Every row gives one point. Each copy is the shape, with its points in the same order, turned, moved and blurred by noise. Is it also mirrored, or only turned?

Shape (6 x 2)
[[ 30  52]
 [-19   5]
 [-20 -41]
 [ -4 -27]
 [-52  16]
 [ 23  32]]
Copy 1 (6 x 2)
[[-63   6]
 [  2 -23]
 [ 46  -5]
 [ 22   9]
 [ 13 -54]
 [-33   0]]
Copy 1 is: only turned
Copy 2 (6 x 2)
[[ 28  49]
 [  3 -14]
 [-42 -30]
 [-34  -9]
 [ 22 -40]
 [ 13  36]]
Copy 2 is: mirrored
Copy 3 (6 x 2)
[[-55 -27]
 [ -5  28]
 [ 41  24]
 [ 21  10]
 [-19  55]
 [-36 -18]]
Copy 3 is: mirrored
Copy 4 (6 x 2)
[[-63  -8]
 [  3  13]
 [ 41 -11]
 [ 23 -17]
 [  8  45]
 [-41 -13]]
Copy 4 is: mirrored

Shape (6 x 3)
[[ 36 -12 -47]
 [ 62  -6  31]
 [-19  30   8]
 [-39  21 -13]
 [-19  27  25]
 [ 10 -31 -31]]
Copy 1 (6 x 3)
[[ 20  39  -2]
 [ 58 -32  13]
 [-28 -31  -4]
 [-54 -21 -22]
 [-29 -48  -1]
 [ 10  19 -33]]
Copy 1 is: only turned
Copy 2 (6 x 3)
[[-47  38 -22]
 [ 12  36  52]
 [ 35  -9 -34]
 [ 19 -19 -56]
 [ 41  -8 -19]
 [-35  -7 -12]]
Copy 2 is: mirrored
Copy 3 (6 x 3)
[[-34 -33 -12]
 [-51  47  -9]
 [ 36  12   8]
 [ 45 -14  25]
 [ 33  33  19]
 [-26 -24  21]]
Copy 3 is: mirrored
Copy 4 (6 x 3)
[[-70  -4 -32]
 [ -8 -55 -31]
 [  3  34 -11]
 [ -1  53  -1]
 [ 26  22  -9]
 [-55  -2   1]]
Copy 4 is: only turned

Shape (6 x 3)
[[-12 -43  35]
 [ 14 -23  -3]
 [ -7 -10 -43]
 [  8  48  -4]
 [ 24  34  38]
 [-45 -47 -13]]
Copy 1 (6 x 3)
[[  8  -1  77]
 [ -9 -23  35]
 [  6 -31  -7]
 [-22  30 -12]
 [-38  43  34]
 [ 50 -20  42]]
Copy 1 is: mirrored
Copy 2 (6 x 3)
[[-29  -1 -45]
 [  8  30 -29]
 [ 48   9 -15]
 [ 17  26  43]
 [-24  33  38]
 [ 16 -29 -48]]
Copy 2 is: mirrored
Copy 3 (6 x 3)
[[ 28  23  45]
 [ 24 -15  10]
 [-24 -38  12]
 [-19   3 -49]
 [ 22  37 -39]
 [-18   1  63]]
Copy 3 is: only turned
Copy 4 (6 x 3)
[[  5  -1  48]
 [ 16  14   1]
 [ 33 -17 -33]
 [-36 -10 -42]
 [-54  15  -4]
 [ 47 -37  27]]
Copy 4 is: only turned
